Rows are points. To make a cloud, some directions were put in groups of two or more. Within a group, all points are equally far from the middle, so they leave a hole (a ring in 2 directions, a hollow ball in 3). The other directions are filled evenly. Then the cloud was stretched, turned, moved and blurred a little. Count the holes, and give their numbers of directions, smallest first.

Cloud, 21 rows:
[[ -9  16 -34]
 [ 26   0   5]
 [  9  -2 -36]
 [ 43  23 -15]
 [-26  -7 -43]
 [ -9 -10 -30]
 [  9  10  13]
 [ -9 -28 -37]
 [  8 -31 -16]
 [ 42  36 -12]
 [ 21 -21  21]
 [ -9   7  15]
 [ 19 -18 -53]
 [-21  12   5]
 [-11   1 -48]
 [-16 -11 -60]
 [-17 -10 -53]
 [ 16  -4 -34]
 [ 34   5  29]
 [-33 -21 -27]
 [ 33  -3 -25]]
Holes: 0

Cloud, 26 rows:
[[ -3   6 -44 -27]
 [ 39  25  26 -25]
 [ 22 -19 -40 -27]
 [ 50   4  21  14]
 [ -5   3 -28  40]
 [ 56 -23  29  -2]
 [ 19 -16 -22 -53]
 [ -1  20 -45  -7]
 [-13  31 -33 -11]
 [ 10  -1  48 -50]
 [-23   8  45  18]
 [-45  -3 -19 -35]
 [ 52  -8  22 -49]
 [-31 -41  15 -33]
 [ 20 -41  42  -4]
 [ -1  39 -21  -3]
 [ -3  14  52 -30]
 [-60   6 -16 -14]
 [-12 -26  28 -56]
 [-51  24  17  11]
 [-14 -41  36 -33]
 [ 20 -27 -41 -14]
 [  3   8 -15  43]
 [-25  10  47  12]
 [ -5 -19  52 -42]
 [ 28   3  20  33]]
Holes: 2 (2, 2)

Cloud (52 x 6):
[[ 15 -15  -1  45  -2  10]
 [ 32  33 -12   4   1  15]
 [ -3  -2 -14 -25 -38  33]
 [-19 -20  -3  -2 -18  16]
 [ 21  -8 -12  -5 -60   8]
 [-22  11   4  11 -11 -39]
 [-20 -23 -41  21 -22  -3]
 [-25 -24 -14  -7 -37  41]
 [-10  -7  -9   9   4 -22]
 [-24   2  -3  30 -29 -25]
 [  6   8 -13 -18  20  12]
 [ 21  -2  -9  21   2  -4]
 [-30 -10   3 -17 -23  18]
 [ 35  -3  -6  24 -18  20]
 [-29  12   6  21  -7 -10]
 [-42  -2   1  13 -30   1]
 [  8  18   2  -3 -40 -15]
 [ 13 -17 -25 -20  15 -38]
 [  3 -41  -2  17 -11 -11]
 [  5   0 -17 -23 -11  36]
 [ -5  16  25   3  19   5]
 [-33  -3 -52  26 -18  -8]
 [ 17  30  -3  29 -37 -20]
 [ 23 -49 -12 -36  16  -3]
 [ -1   0 -49 -31   5  15]
 [ -1 -24  18 -26 -31  26]
 [ -7 -11 -15  40 -20 -13]
 [ 24 -26   6   5 -30  18]
 [  1 -12  33  -2 -44 -25]
 [ 17  26  24  10 -18   3]
 [ 10 -25  11 -12 -46  28]
 [-37  30   1  37 -42 -18]
 [  4  -7 -26   3  16 -11]
 [  9  26  16  25 -39   2]
 [ 13   2 -12  39 -14 -20]
 [-31 -20 -24 -13 -27 -15]
 [-12 -43  36  -6 -23   6]
 [ -6 -21 -38 -41   2   6]
 [ 14  45 -10  10   5   6]
 [ 35 -17  12   0 -36  21]
 [ -1  -1 -33 -30  -1   8]
 [-10  -3 -23  34 -15 -21]
 [ -3 -11  10   4  23 -44]
 [-20 -20   8 -41 -14 -26]
 [-11 -26   0  11 -23   4]
 [ 11  18  44  27 -24 -47]
 [ 24 -26   7  25 -22  20]
 [ -9 -28   1  17 -10  30]
 [  2  -7   4  27 -16  16]
 [ 13   2  -8  31 -29  18]
 [  2  15 -25   9 -56  -8]
 [-14  -6 -15   9  -9  -5]]
Holes: 0

Cloud:
[[ 31  -8  15 -19   9  18  50 -30]
 [ 42 -35 -12  -7  28 -32  29 -15]
 [  4 -13 -21 -13 -31  14  35 -11]
 [  5 -44 -17 -18  14 -42 -11 -14]
 [ 17  10 -15   2  23  24 -30  11]
 [-28  25 -33 -32   4  26  -1  29]
 [-25  -8  -7 -25   7 -28  18  37]
 [ 22  30 -28 -24   1  25  23  -8]
 [-11 -12  38  -5   2 -24  -5 -44]
 [ 19 -18  11 -30  55 -10  23  -4]
 [  4   4 -37  13  -9 -49 -11  14]
 [ 23  -8  39  -8  -7 -34  -7 -27]
 [-12   2  39 -19  -3 -47  11 -11]
 [ 26  30  11  22   2 -10  25  13]
 [-13  24 -37  -7  14   5 -11 -27]
 [-14 -38  -4 -11  11  -9   4  43]
 [-15  -9  42  41  29  13  10  19]
 [ 36 -38   3 -16  29  -3 -12 -27]
 [-27  17 -50 -27  12  19  13  32]
 [-25 -36  -8 -25  -7  20  34   7]
 [ 35  22 -19 -23  17  -1  12 -34]
 [-35 -34  14  -4 -14   8  29   4]
 [ 10 -34 -51   8  16 -15 -22 -24]
 [-12  37   1   4  25 -18 -27  -8]
 [-39 -43   7  24  24   8  32  13]
 [ -5  -4 -47  21  25 -41 -23  -6]
 [ 20 -45   9 -26  16  30  13  23]
 [-22  31  -9  13  15 -18 -23 -18]
 [ 41   2  15  30 -17  -7   4  15]
 [  1  -3  27 -40   3  32  41   7]
 [ 13  14  25  45 -10   3   5  17]
 [ 17 -13 -50 -14  13 -46  -2 -24]
 [ 12  10 -12 -14   4   7  32 -47]
 [-36  -1 -13  -1   5 -29 -22  39]
 [ 32 -18  34 -24  17 -25   5   4]
 [ 11 -12   3 -18  39   7  35  41]
 [  7 -37 -21  56  -3  -1  19   0]
 [ 38 -26  -4  17  32   1  27 -39]
 [-42 -16 -41  -4  36  26   5  18]
 [  1   3 -28   0 -36   1  -6  10]
 [ 39 -27   6   4 -15  35   1  -6]
 [-17   2  -5 -53  15 -14  38  -6]
 [ 28 -35  51  22   1 -17  21  -8]
 [-21 -15 -35  10  60  12   9  11]
 [-26  32 -27 -23  22 -30  17  24]
 [-29  31 -45 -36  29   4   3  10]
 [ 13 -26 -29  19   4 -54 -10 -20]
 [-22 -33 -25 -13  36  33  33  31]
 [-11 -39 -27  18  -9  12  16 -32]
 [ -3  32  23  23  -9 -21 -18  21]
 [-37   6 -31 -39  29 -15 -21  16]
 [ -5   8 -10  29 -24 -43  -6  -4]
 [ 11  -5  -6 -47   5   4  -8 -42]
 [  6 -10  32 -20   7 -21 -15 -39]
 [  6 -10 -29  38  42  15  25   6]
 [ 54  -7   4   6 -13   2  24  11]
 [ 46   2 -24  -2  26  17  31 -15]
 [ 15   0  13 -18 -17 -40 -13 -29]
 [-32  -3 -21 -31  22  -1  41  24]
 [-18 -39 -18 -13  -2  22  37 -28]
 [  6 -45  -6   3 -18 -33   7   1]
 [-16  36 -24 -39  10  27   3  26]
 [-24 -58  -1  11  11  16  37  -8]
 [-41   7 -41  -6  33  14  25  12]
 [-12 -30  -9  14  23  37   7  49]
 [ 35 -22  33  19 -16  15  38 -11]
 [ 38 -38 -32 -12  39 -15   9 -31]
 [-44  15 -25 -14  15  29  -6  10]
 [-35  -3  16 -23  -4 -22 -15  20]
 [  0 -25 -24 -43  18 -41   9 -10]
 [-30  26 -22 -54  26   7  10  14]
 [ 19   5  -3 -49  16  -8  17 -45]
 [-37 -40  -3 -15  -2  20  15   8]
 [ -9 -26 -18 -33  21 -18  31  28]
 [ 18 -54 -28  -2 -16  12  23   8]
 [ 53 -33 -32 -13   1  21  17  12]]
Holes: 3 (2, 2, 4)

Cloud (94 x 9):
[[  9 -14 -44  11  14  20 -24   5  22]
 [-32   2   6  -5  22  18  39   7   5]
 [-38  -7 -22 -16  19  15   8  -4   8]
 [ 15 -15 -24  19 -11 -19  -5  11 -11]
 [ -9  -4   6   7  -7  15  41  20  24]
 [ -4 -18 -15 -18 -10 -11  12  13 -24]
 [ 46   3 -10  18   2 -36 -13   5  18]
 [-37   7  -5   1  29  21   4  -2 -25]
 [ 24 -28  28 -12 -29  -2   0  11 -19]
 [ 21  -6  23   0  30   2  16 -25  -1]
 [ 11 -17 -20   1   7   3 -28 -28  19]
 [ 17   6 -16  -5   1   9  43  11   4]
 [ 43   0   2  16   1  -1 -15  18  24]
 [-44   8 -12 -10  12  17  -3 -14  18]
 [  7   0  -1 -26  22   2  14   8   1]
 [  5 -42  21  -2  14   9  32  -6   3]
 [  7  20  23 -17 -29  15   6   1  12]
 [ 19  11 -25 -11  -4 -13  -8 -21  29]
 [-32  21 -34   8  -9  13   7  12  26]
 [ 25  11  -5  -2 -40 -20  -3  13  40]
 [-34  17   2 -13   3  11  22   1 -43]
 [-18 -23   6  18  37  16  16  -4  -5]
 [ 30   5  -2  -4 -16 -31 -16  27  -5]
 [-22  -2  16  -9  14   3 -27  10   6]
 [  7  22  16  -3 -13  11  45  24  15]
 [ -9 -11 -30   5  20  16  28  -8  14]
 [  6 -18 -28   9  12 -21  11   0 -20]
 [ 28   4  -9  -1 -26  -4   4  -2 -11]
 [ -5   3  24  -5  -2  28 -23   5 -10]
 [-21  -3  -3 -10  20  20  -6 -34  11]
 [ 25 -12   5 -12 -38   7   7  10  23]
 [ 16  17   2   2 -38 -18  25  37   8]
 [ 37  23  -2 -16 -30 -18  17  21  14]
 [-17  -7 -14 -10 -15 -26 -19 -10  18]
 [ 14  16 -12   5  -9  -7  13  26 -19]
 [ -8   8   8  -4 -32   8   9 -18  11]
 [ 14  -7  13 -33   9  -1  -2 -25 -12]
 [ 11 -18  -3 -22   1 -20  11 -27  10]
 [ -8  30 -32 -12 -25   2   6  14  35]
 [-10  16 -13 -32  -3   7  11 -10  10]
 [  9 -26 -34  -4 -26 -20  -1 -11  26]
 [  8  -9  21 -13 -36  -9 -17  12  -8]
 [ 16  16  16 -12 -25  15   1   9  23]
 [  1  -1 -21   8 -11   5  23  36   2]
 [  8 -14 -19 -24  16  -1 -15  11  36]
 [-12  36 -11   2   3  13  20  -2 -16]
 [ 28  -5  13  14 -11  14  30   5   4]
 [  3 -15  -7  -7 -14   9  43  -3  22]
 [ -2   6 -28  -2  10  22   6   1 -10]
 [ 43 -17   5  -7 -38 -22   4  20  31]
 [ 22 -20  18 -20 -31 -29  17  14   3]
 [-22  24 -28  -1 -16 -17 -13  20   3]
 [-14  -8  -2  11  22  15  22  18  23]
 [ -9 -29  13 -23   7  18   0   6 -37]
 [ 14  17  19  -1 -25   8  50  22  -6]
 [ 13   2  17 -25  13  18 -17 -11  -4]
 [-33   4   2 -10  -9  -9 -26  10   1]
 [  3   9  -1   2 -26 -16 -26   1  23]
 [ -2  16 -29 -10  26  13  -6   5  16]
 [ -1  27 -25  17 -10 -29  42  12  25]
 [ 13  14   1 -20 -12 -24  20  13 -22]
 [-35  10  -2   3 -11  15   6  10 -25]
 [-10 -33   3   2  -4  -7  -8 -18  29]
 [ 20 -25  16 -32  -8  18  13 -17 -10]
 [  6 -30  -7   6 -27 -10  -8   1  36]
 [ 32 -34  36 -13  15   7  11   2  -7]
 [ 30  -1 -23  16  16  -3  22  -2  49]
 [  8 -29  20   8 -10 -16  31  -4  25]
 [-10  -9  -7  33  -8 -17   7  22  23]
 [-14 -20  -1 -20   8  -1  25 -36 -16]
 [  3 -17  17 -28 -28  -2 -18 -10  -9]
 [-31  29  -6  12  -1   3   3 -22  -1]
 [ 14 -10 -26 -14 -25  -2  24  10  46]
 [-21   4 -46  22 -11 -12  24  11  28]
 [-27  -4  -6 -20 -22  19   9  -4  17]
 [-48   5  -9   7 -12   2  13  -6 -13]
 [ 22   1   5 -15  -4 -21   4  11 -31]
 [-12 -10 -16  19  -2 -32 -18  -5  33]
 [ 23   6  21  17   9   9  10 -14  10]
 [ 13   2 -30  24  -5 -27  44   8  17]
 [-28  19 -14   0  33  15   5  -4   9]
 [-18   0  23   7  17 -19  -8  -7 -30]
 [-30  -1  29   5   2   5   2   9  22]
 [  1   6  12 -16 -11   1 -28 -15   6]
 [ 40 -28   5   3   3 -19  14  -5 -21]
 [ 23 -18  21 -26 -15  -9  -5  11  25]
 [ -4  15 -35 -14  25  -5 -12   6  13]
 [ -5 -28 -45  16  13 -17  14 -13  22]
 [ 10 -17  -7  13  23 -31 -24   5  -7]
 [  8 -17 -22  -2 -42 -15  -2  19  42]
 [  4   8 -41 -10  27   5 -14  -5  28]
 [-25 -14   5   0 -21  -4  26 -26  -2]
 [  7  -4 -14  24   3  -8 -13  14  60]
 [ 25 -13  26  -2  -9 -26   7   7  28]]
Holes: 1 (8)

Cloud, 102 rows:
[[ -9 -24  12 -30  15  10  -8   7   5]
 [-11  -9  20 -21   4 -29 -10 -11  -7]
 [ -8 -22  26 -22   8 -22 -41 -13  -3]
 [-15   8  -8 -17   9   1 -30   1   4]
 [  9 -14  39 -15  17   6  -4  39   5]
 [-20  12  25  -1 -18  25  15   8  15]
 [ 13  -3  21 -32  -1  -6 -45  24 -18]
 [-12 -19   1   6  10   3   9 -31 -16]
 [ -2 -34  -2 -15  -9  -6  -9   1 -39]
 [  5   9  14  -9  36  -8  -3  28  -6]
 [ 30   0  -7   1  -5  33  -3  11   6]
 [  1  12 -13  16  25   7  14  -9 -24]
 [ 12   5  11  -4  50  10   0   4  -7]
 [ -6  -8  37 -32   4   3   3   0  13]
 [ 26 -17  -1 -18  17  14 -16   0   2]
 [  0 -31  -3 -14  31  10   5 -31 -10]
 [  9 -16   3  23   8  11   5   4   1]
 [ 10 -14  -1 -15  -4  10   1 -33  -3]
 [ 21   0 -23  -4  10  21  -1  -4 -11]
 [ 21   7  52 -26   7 -10  -2  17   4]
 [ 11  14  11   9 -16   4 -37 -19   4]
 [-14 -13  -2   1  15  10  17  -5  -6]
 [  3  -1  10 -15  19  -5 -24  31 -19]
 [  3   2 -15 -26  16 -11 -12 -32  -6]
 [ -8 -15  26 -21 -32  10   4 -18  17]
 [-16   4  20   2 -42  11   2 -13  -2]
 [ 21 -31  20  -5   0  22  -2 -28 -12]
 [ -7 -19   2 -19 -24  19   9 -23   4]
 [ 25  -6   8   1  24   2   9 -32  -6]
 [ 13 -21   2  -3  -2 -15 -15 -21 -36]
 [-19  17   8  -4   9   2  15 -32  -8]
 [  7  23  20   9  -6  17  -5  20 -14]
 [  8   2  32 -13  10  25 -21  -3  17]
 [ 22  -8   8  22  23  12 -18  17 -26]
 [ 28  -1  -2 -20  -3   7  17  -5  -7]
 [  8   5  23  -3 -14 -23 -11 -17  16]
 [ 27  -6  21 -16  12 -24  18   9  -9]
 [-18  -2  -4 -29 -27   5 -32  27   5]
 [ 23  10  24  -1  14  23  15  17 -30]
 [  2   3  -6  16   1  10  14 -17  14]
 [-13  -6  48   2   3 -19 -10  -1 -10]
 [ 26 -21   8  -4  18  40 -17 -13  20]
 [  7   9  60 -29   1 -11  -3  37  13]
 [ 27 -16   8  -6  18  15 -44   5   9]
 [ -3  -4 -11   2  26  -2  -6  32 -17]
 [  9   4  -2 -15  10  -8  -4 -19 -19]
 [ 19  -9  18  13   3   9 -15  22 -36]
 [-12 -11  23 -45 -10  -5 -10   7  19]
 [ 15 -11  10   3  13   4  20 -25 -11]
 [ 24   6  16  11  24  34  -3  19  21]
 [ 10 -10  12   2   2  -5   9  18  31]
 [ 24  13  33   0   3 -10 -11  -8   6]
 [ 13   3   6   2   9  21  -7   7  14]
 [-14   3  56  -5  -8  22 -10  24 -18]
 [  5   6 -13 -25   7   1  16 -23 -21]
 [-14 -13  35   1  -4 -41   2   3 -13]
 [  4   8  13   0 -12  19 -20  -7 -16]
 [  9   1  54  -3 -11 -12   3   6  -7]
 [ 15   8  -2  17   2  31  -3 -11   2]
 [ -6 -18  14   2  -9  -1   9  25   7]
 [ -6   5  25 -16  27  15 -19  -4  12]
 [  3 -24   4 -15  -9  17 -34  16  14]
 [  7 -16   7 -12  22  20   5  -6 -10]
 [ -3 -13  28  -9 -14 -16 -24   9 -23]
 [ 29 -16  -6  11  18 -33  -7 -14 -24]
 [ 15 -39  -1 -22  34  -4 -37  18   7]
 [  5  -3  50 -28   6 -28  27   9  11]
 [-22  12 -10 -33   7   8  -7   6 -28]
 [  4  -9  -3 -10  13  30  10  28 -30]
 [ 23  -6  15 -11   3 -10 -14  29   0]
 [ 12 -29  26  -8  -4 -20   8  25   9]
 [  8   3  52  18   8   2 -29  22   8]
 [  3 -21  -1  -7 -16 -13   9  -7 -17]
 [ 26 -16  -7  12  15 -16 -21 -10   1]
 [ 25 -12  23  42   1  18  21 -21  17]
 [  4 -15   4 -32  41  14 -13   8  -4]
 [ -9 -20 -13  -2 -29 -15 -18  17  -2]
 [ 17 -32  29   1  15   8 -15  19  -6]
 [ 29  21  27  -8  -5  -2   2  26   2]
 [ -1 -16   5 -15   5 -31  16  27 -12]
 [ -3 -42  -9  -3   9  -2 -15 -13  -2]
 [  0 -12 -13   5  15 -32   1   1 -22]
 [  2 -10  40 -13  15 -18   0 -28   1]
 [-24   0   7 -11 -13  -8   5  -8 -29]
 [ -4 -42  14 -34  -3 -33   4   4  -6]
 [  9  12   2 -14  15  28 -32  -6 -26]
 [ 27 -29   4  -2  17  32 -11 -31   6]
 [ 10  -6  31  -4  -2 -32  18  23  -8]
 [ 12  13  20 -11  -6  23 -10 -19  -9]
 [ -1 -18  32  -4 -15 -32  11   6  -4]
 [ 14 -15  34 -34  10 -20  -6   1  14]
 [  5  -8  10  26  -6 -26 -16 -15  -6]
 [-24  -4   8 -14  -6  -1 -20 -16 -42]
 [ 23 -16  32 -12   7  22  19   6  -1]
 [  4   5 -10  -3  15  10   9  48  -4]
 [ -2 -24  30  -6  15  -5 -13   9 -14]
 [-16  -3  28   7 -23  -4  -8  18   2]
 [ 14   6  13 -10  32  -4  -8  -7  -6]
 [  7   1   8  -6  22 -40  25   2  -4]
 [  1 -31   4 -24   3   1  -6  41  28]
 [-12   9 -18  -3   0  14 -31   7   6]
 [  5 -17  -3  -9 -15 -11   7 -16   0]]
Holes: 0
